Rows are points. Each copy is the shape, with its points in the same order, stretched, turned, moved and blurred by noise. Say if it was mirrored as well.

Shape, 6 rows:
|  4.1 | -1.5 |  2.8 |
| -1.3 |  0.2 |  1.6 |
|  0.7 |  4.2 | -1.8 |
| -4.7 | -5.0 |  1.3 |
|  1.0 | -0.7 | -0.3 |
| -5.9 | -4.9 | -2.0 |
Copy 1 (6 x 3):
| -1.5 |  3.4 | -3.2 |
| -1.4 |  2.0 |  1.7 |
|  3.2 |  3.6 |  1.2 |
| -3.6 | -2.9 |  2.8 |
|  0.5 |  0.4 | -0.6 |
| -1.2 | -5.3 |  3.8 |
Copy 1 is: mirrored
Copy 2:
|  3.2 |  2.8 |  0.2 |
| -2.4 |  2.8 |  0.6 |
| -1.2 | -1.3 |  3.1 |
| -5.3 |  2.9 | -3.2 |
| -0.4 |  0.4 | -0.1 |
| -7.7 |  0.0 | -4.0 |
Copy 2 is: mirrored

Shape (10 x 6):
| -0.8 | -1.1 |  1.7 | -0.3 |  0.6 | -7.5 |
| -5.7 |  0.2 | -0.6 | -2.0 | -0.1 |  0.5 |
| -3.0 |  2.2 |  0.8 | -2.8 | -2.6 |  2.2 |
| -2.8 | -0.3 | -0.6 | -4.9 | -1.7 |  0.5 |
|  1.4 | -2.0 | -4.8 |  3.3 |  0.9 | -0.4 |
| -1.7 |  3.7 | -3.0 | -1.2 |  1.5 |  2.7 |
|  3.1 | -0.9 |  0.2 |  0.0 | -1.2 | -6.1 |
| -6.3 |  2.4 |  1.3 | -1.5 | -1.3 |  0.9 |
|  2.5 |  0.5 | -3.3 |  1.4 | -3.5 | -0.3 |
|  3.9 | -2.5 |  3.4 | -0.1 | -1.2 | -3.1 |
Copy 1 (10 x 6):
|  2.2 |  0.4 |  0.3 | -0.9 |  1.8 | -5.5 |
| -1.2 | -0.8 | -6.4 | -1.3 | -3.1 | -0.2 |
| -3.5 |  2.1 | -3.2 | -2.2 | -2.9 |  0.4 |
| -0.4 |  2.8 | -3.6 | -4.2 | -3.6 | -0.6 |
|  1.4 | -3.2 |  0.4 |  3.7 | -2.0 |  2.1 |
| -0.5 |  3.0 | -4.1 |  2.4 | -2.9 |  1.4 |
|  1.6 |  0.9 |  4.8 | -0.3 |  0.8 | -4.9 |
| -3.5 |  0.7 | -6.9 | -1.1 | -2.6 | -0.8 |
| -1.6 | -0.8 |  3.1 |  1.3 | -3.8 |  0.3 |
|  0.4 |  0.4 |  5.6 | -2.3 |  2.9 | -0.3 |
Copy 1 is: only turned
Copy 2 (10 x 6):
| -2.6 | -0.6 |  4.4 |  6.9 |  0.2 | -1.3 |
| -1.6 | -0.2 |  2.0 | -1.7 |  0.5 |  5.0 |
| -3.8 | -0.7 |  1.3 | -5.6 | -0.8 |  1.3 |
| -3.7 | -2.8 | -0.1 | -2.5 |  1.6 |  1.7 |
|  4.3 | -0.2 | -3.1 |  4.4 | -5.2 |  1.5 |
|  0.4 |  3.3 | -2.4 | -3.6 | -1.2 |  2.3 |
| -1.7 | -1.6 |  0.4 |  6.8 | -2.1 | -4.4 |
| -3.5 |  1.0 |  4.2 | -4.2 | -0.7 |  4.7 |
| -0.8 | -1.4 | -3.4 |  0.7 | -6.6 | -1.7 |
|  0.8 | -4.2 |  3.9 |  3.2 | -1.6 | -5.4 |
Copy 2 is: only turned
Copy 3:
| -2.9 |  1.9 |  1.1 |  6.8 |  1.2 | -0.2 |
| -0.2 |  3.0 |  4.3 | -1.8 | -4.4 |  1.3 |
|  3.1 |  3.1 |  3.2 | -3.7 | -3.3 | -1.4 |
|  2.4 |  0.3 |  4.7 | -1.3 | -4.2 | -0.3 |
|  1.8 |  0.4 | -5.0 |  1.5 | -0.8 |  5.4 |
|  5.0 |  3.2 |  1.6 | -4.5 | -0.1 |  4.0 |
|  1.1 |  0.7 | -1.8 |  7.1 |  1.7 | -0.6 |
|  0.4 |  5.5 |  3.9 | -3.1 | -4.5 | -0.2 |
|  6.0 |  2.1 | -4.1 |  2.1 | -2.0 |  1.7 |
| -0.5 | -2.1 | -2.6 |  4.7 |  1.1 | -3.7 |
Copy 3 is: mirrored

Shape, 14 rows:
|  0.3 | -4.0 |  0.7 |  3.8 | -0.7 |  1.1 |  4.0 |  4.4 |
|  2.0 | -1.6 | -4.0 | -3.7 |  0.2 | -0.4 | -3.2 | -1.3 |
|  4.1 | -0.8 | -3.4 | -3.4 |  2.2 |  1.2 | -1.0 | -0.1 |
|  1.8 | -1.6 | -1.9 |  0.7 |  0.4 | -2.9 |  2.4 |  2.4 |
| -1.6 | -2.9 |  4.8 |  2.3 | -1.0 |  0.1 |  2.9 |  0.2 |
| -0.5 |  3.5 | -4.6 | -1.1 |  1.7 |  0.5 |  0.6 | -1.0 |
| -4.4 |  0.7 |  2.1 |  2.3 | -3.6 |  3.2 |  0.8 |  5.1 |
|  3.9 |  2.4 | -4.9 | -2.3 | -1.1 |  0.0 | -2.0 | -1.0 |
| -3.7 |  2.7 |  2.6 | -0.9 | -6.0 |  1.8 |  4.3 |  4.3 |
|  1.7 | -1.4 |  2.6 |  0.9 | -0.7 | -0.4 |  2.7 |  1.8 |
| -1.7 |  3.8 | -2.1 |  1.6 | -6.0 |  0.9 | -1.5 | -2.9 |
| -0.7 |  4.0 | -0.3 | -1.2 | -1.2 | -2.8 | -6.2 | -1.8 |
|  0.8 |  5.2 |  0.1 | -0.7 | -1.2 |  1.9 | -3.5 | -1.8 |
| -5.5 |  0.9 | -0.1 | -1.0 | -3.9 |  3.1 |  4.8 |  2.7 |
Copy 1, 14 rows:
| -8.2 | -1.3 |  1.4 |  8.1 | -3.3 | -2.6 |  1.3 |  0.0 |
|  3.7 | -0.5 | -0.4 | -0.3 |  1.8 |  0.6 | -4.1 |  3.1 |
|  0.4 |  2.5 | -0.3 |  0.6 |  1.9 |  2.2 | -4.8 |  4.0 |
| -1.4 |  2.5 |  2.1 |  5.0 | -2.0 | -2.3 |  1.5 |  3.0 |
| -7.6 | -1.4 | -0.4 |  2.1 | -1.9 | -6.0 |  1.4 | -3.7 |
|  1.9 |  1.8 | -3.4 |  0.7 |  2.0 |  4.7 |  2.3 |  2.8 |
| -5.6 | -6.1 |  1.0 |  4.7 | -3.6 |  3.2 |  3.0 | -6.3 |
|  5.9 |  2.5 | -2.0 |  2.3 |  1.3 |  3.2 | -3.0 |  1.1 |
| -4.0 | -3.1 | -0.6 |  2.7 | -9.0 |  3.4 |  2.6 | -6.1 |
| -5.0 |  2.0 |  0.8 |  3.5 | -2.4 | -3.2 | -0.6 | -2.2 |
|  5.8 | -3.0 | -5.7 |  2.8 |  0.0 |  0.8 |  1.4 | -5.6 |
|  7.5 | -0.5 |  1.7 | -1.8 |  3.8 |  0.5 |  1.0 | -5.0 |
|  3.5 |  0.8 | -2.6 | -0.6 |  3.5 |  3.5 | -1.1 | -6.5 |
| -5.0 | -5.0 | -3.0 |  1.7 | -6.8 |  3.7 |  3.3 | -1.5 |
Copy 1 is: mirrored
Copy 2 (14 x 8):
|  0.3 |  0.4 |  0.4 |  2.6 |  2.0 | -1.1 |  2.0 |  6.7 |
|  3.0 |  4.0 |  2.1 |  0.9 | -4.7 | -2.6 | -2.5 | -3.4 |
|  4.1 |  6.2 |  1.5 | -0.5 | -5.0 | -1.4 | -0.6 |  0.4 |
| -0.9 |  2.3 |  0.5 |  4.1 | -2.5 | -1.2 |  2.2 |  2.5 |
|  0.8 | -1.4 | -0.4 |  0.4 |  3.8 |  0.1 |  4.4 |  1.8 |
|  0.3 |  3.1 | -2.0 | -0.6 | -5.6 |  0.4 | -2.8 | -0.6 |
| -3.5 | -2.1 |  1.8 | -2.2 |  2.6 | -1.1 | -1.0 |  3.9 |
|  2.0 |  5.0 |  2.7 |  0.3 | -7.5 |  1.1 | -3.5 | -2.3 |
| -3.6 | -4.5 |  3.7 | -3.1 | -0.3 | -0.2 |  1.2 |  3.6 |
|  0.7 |  1.5 |  1.5 |  0.8 |  0.3 |  0.5 |  3.9 |  3.1 |
| -0.5 | -1.6 |  2.0 | -0.6 | -3.5 |  3.6 | -5.8 | -4.8 |
| -2.8 |  3.3 |  2.1 | -0.1 | -2.8 |  1.2 | -1.7 | -7.6 |
|  0.6 |  4.0 |  2.1 | -3.6 | -3.5 |  3.4 | -2.6 | -3.7 |
| -1.8 | -5.0 |  0.6 | -2.7 | -0.4 | -2.2 | -0.7 |  3.8 |
Copy 2 is: only turned
Copy 3, 14 rows:
| -0.6 |  2.2 | -3.7 |  2.9 | -0.9 |  2.2 |  6.3 |  1.4 |
|  4.0 | -2.3 |  0.3 | -0.5 |  0.1 | -2.2 | -2.0 | -0.5 |
|  6.1 | -2.4 |  0.9 | -0.4 | -0.5 |  0.3 |  0.4 | -0.2 |
|  1.2 |  0.8 |  1.1 |  1.9 | -2.2 | -0.4 |  3.6 |  0.3 |
| -4.2 |  1.1 | -1.7 |  1.4 | -1.8 |  5.0 |  2.3 |  0.0 |
|  4.0 |  3.6 |  1.7 | -2.1 | -0.2 | -0.9 | -1.0 | -2.6 |
| -3.0 |  5.2 | -5.6 | -2.2 | -1.6 |  0.7 |  2.7 |  1.8 |
|  6.1 |  0.0 |  1.2 | -0.6 | -1.9 | -2.2 | -1.8 |  0.9 |
| -1.7 |  5.0 | -5.1 | -2.7 | -6.7 | -0.6 |  2.2 | -0.6 |
| -0.3 | -0.1 | -0.4 |  0.6 | -3.2 |  3.7 |  2.9 |  1.3 |
|  0.4 |  5.2 | -2.4 | -0.1 | -2.9 | -1.9 | -4.9 |  0.8 |
| -1.0 |  0.6 |  3.5 | -3.2 | -0.7 | -1.6 | -5.0 |  2.7 |
|  2.4 |  2.0 |  0.4 | -3.5 | -1.2 |  1.3 | -4.1 |  1.8 |
| -1.1 |  5.5 | -5.8 | -1.8 | -3.7 | -1.3 |  2.0 | -3.2 |
Copy 3 is: only turned
Copy 4:
|  1.8 |  0.2 | -0.2 | -3.2 | -3.2 | -1.7 |  3.8 | -0.7 |
| -1.9 | -0.6 | -0.4 |  4.2 | -1.5 | -2.2 | -5.4 | -1.9 |
|  0.5 |  0.0 | -2.5 |  1.9 | -0.8 | -2.8 | -5.5 | -1.1 |
| -0.3 |  3.4 |  0.3 | -0.7 | -2.4 | -1.8 | -0.3 | -1.0 |
| -1.0 | -1.7 |  3.8 | -3.6 |  0.8 | -2.2 |  3.2 | -1.0 |
| -0.9 |  2.7 | -3.0 |  1.9 |  1.1 |  1.4 | -2.1 |  2.7 |
|  1.8 | -1.7 |  2.4 |  1.4 |  0.0 | -1.6 |  5.3 |  5.2 |
|  0.8 |  2.4 | -0.3 |  3.2 | -1.0 |  1.5 | -5.5 |  0.2 |
|  1.0 |  0.2 |  5.0 | -1.4 | -1.8 | -0.3 |  3.1 |  9.2 |
|  1.1 |  0.5 |  3.0 | -2.9 | -0.5 | -2.1 |  0.5 | -0.2 |
| -0.8 |  0.8 |  3.7 |  2.1 |  0.2 |  5.7 | -0.4 |  2.3 |
| -1.7 |  1.0 |  4.6 |  6.7 |  4.7 | -1.1 | -2.4 | -0.6 |
|  1.3 | -0.1 |  2.4 |  3.6 |  4.7 |  1.1 | -2.2 |  1.8 |
| -0.9 | -0.9 |  1.0 | -1.2 | -2.6 |  0.1 |  3.0 |  8.3 |
Copy 4 is: only turned
